Each row is a point. Each table stands for the endless flat space through its points: a line for two points, a plane for three, and so on. The two share one point or none. Which?
In the rows, 128 means zero.

First (2 x 3):
[[152 114 102]
 [150 121 100]]
Second (2 x 3):
[[142 144 106]
 [145 136 102]]
They share: [148 128  98]

First:
[[176 151 128 131]
 [146 111 168 161]]
Second (3 x 4):
[[158 132 143 149]
 [166 125 132 149]
 [166 130 123 149]]
They share: [158 127 152 149]

First, 2 rows:
[[ 92 119 145 155 128 122]
 [117  89 120 130 178 132]]
Second, 3 rows:
[[115 100 122 132 146 125]
 [113  96 121 137 147 154]
 [ 89 114 148 158 150 127]]
They share: [102 107 135 145 148 126]

First, 2 rows:
[[127 125  85  98  90 136  94  88]
 [123 115  71  82  82 142  92  78]]
Second:
[[133 115  86 104 104 125 106  81]
 [133 150  94 112  84 151  91 109]
 [121 125  96 102  94 123  88  89]]
They share: [129 130  92 106  94 133  95  93]

First (2 x 9):
[[141 112  83 128 109 117 147 167 148]
 [137 113  92 120 114 115 141 158 153]]
Second, 3 rows:
[[133  96  97 105 112 111 124 160 139]
 [143 136 100 107 143 131 158 148 190]
 [131 106 100 101 131 116 146 148 172]]
They share: no point

First (3 x 9):
[[133 103 133 104 127 158 152 156 114]
 [105 111 137 128 159 126 112 168 130]
 [158  97 124  84 131 160 160 133 100]]
Second:
[[143  91 153 106 126 163 144 126 116]
 [141 130 127  67 141 159 177 152  86]
 [131  85 132 127 141 139 117 147 131]]
They share: [135 103 130 103 141 147 141 149 113]

First, 3 rows:
[[159 147 127  80 128 156 125 155 124 149 153]
 [143 169 127  86 140 170 138 162 127 143 152]
 [128 149 101 129 135 162  73 171 181 126 134]]
Second (2 x 11):
[[147 165 107 122 126 174  92 168 169 145 144]
 [135 141 123  86 142 150 116 160 133 129 144]]
They share: [141 153 115 104 134 162 104 164 151 137 144]

First:
[[148 141 122 108 126  93 161 115 124 165 145 123]
 [158 155 132 102 116  87 163 103 124 173 143 131]]
Second, 4 rows:
[[137 116 151 118 141  97 175 114 154 151 119 140]
 [183 148 163 100 151 101 153  86 104 201 179  96]
 [127 122  90 106 101 102 146 133 114 150 134 131]
 [116 133 105 133 126 103 136 108 124 137 104 108]]
They share: no point

First:
[[110 101 105 107  98 154 139 170 136 125 118  91 103 137]
 [102 112 107 118 107 132 155 174 147 130 142  73 113 163]
 [ 96  94 126 100  95 133 142 167 139 145 145  62 108 165]
 [104 136 122 140 119 123 176 165 147 119 137  84 126 155]]
Second:
[[120 126 136 121 112 140 171 150 112 137  85  91 121  98]
 [125 124 132 127 117 132 171 159 112 145  92  88 112 102]
 [ 82  98 140  88  68 190 138 138 139  69 123 142 145 112]
 [127 148 152 140 125 134 172 135 113 141  62  81 112 108]]
They share: [112 120 140 123 104 150 155 150 126 117 103 107 115 116]

First (2 x 18):
[[128  84 145 123 150 136 120  86 118 129 104 103 135 159 145  87 165 110]
 [136 100 137 141 168 118 110 104 128 119 102  83 143 169 149  99 165 104]]
Second:
[[144  89 148 125 164 135 104 104 139 125 115  95 150 171 162 100 165 115]
 [ 87 107 112 128 161 126 107  92 106  95 106  95 144 165 111  94 189 103]
 [116  68 171 169 152 145 137 118 100 147 142  87 158 165 160  70 137  97]
 [143  59 187 128 148  98 111 110 113 149 101 132 134 184 162 124 117  91]
 [166  63 188 133 162 141 104 126 147 151 139 105 164 183 196 106 133 115]]
They share: [132  92 141 132 159 127 115  95 123 124 103  93 139 164 147  93 165 107]

First, 4 rows:
[[133 111 142  85 150 119 104 110 175 123  98  95 108 100 134 163  98 159]
 [124  64 132 111 152 164 131 119 163  85 105 149  92 122 162 149 135 171]
 [151  79 150 109 167 175 117 112 184  82 106 155  75 104 145 176 137 168]
 [ 61  77 134 149 157 137 113 146 142 116 100 131 133 132 151 114  97 174]]
Second (3 x 18):
[[102  96 163 100 175 129  93 129 150 112  87 109  98 111 149 149  80 187]
 [105 106 165 101 184 140  84 136 140  97  81 110  99 114 153 151  67 198]
 [ 94  68 165  93 158  97 118 112 174 150 101 101  86  99 140 144 114 162]]
They share: no point

First (3 x 20):
[[109 143 156 119 149 150 170  88 103 182 139 121 116 183  92 167 181 154
  134 182]
 [108  97 104 120 110 120 135  84 117 143  93 159  85 123  83 124 139 119
  154 129]
 [ 99 127 152 129 143 126 180 108  87 164 111 129 118 183 110 133 145 152
  130 180]]
Second (3 x 20):
[[ 88 112 113 147 143  99 167 100 116 173  83 127 136 182 113 139 132 166
  153 145]
 [ 92 120 129 119 143 127 151 108 100 161 103 155  96 178 101 131 148 130
  129 149]
 [101 124 143 128 127 138 163  94  92 148 102 142  94 161 108 133 154 131
  141 164]]
They share: no point
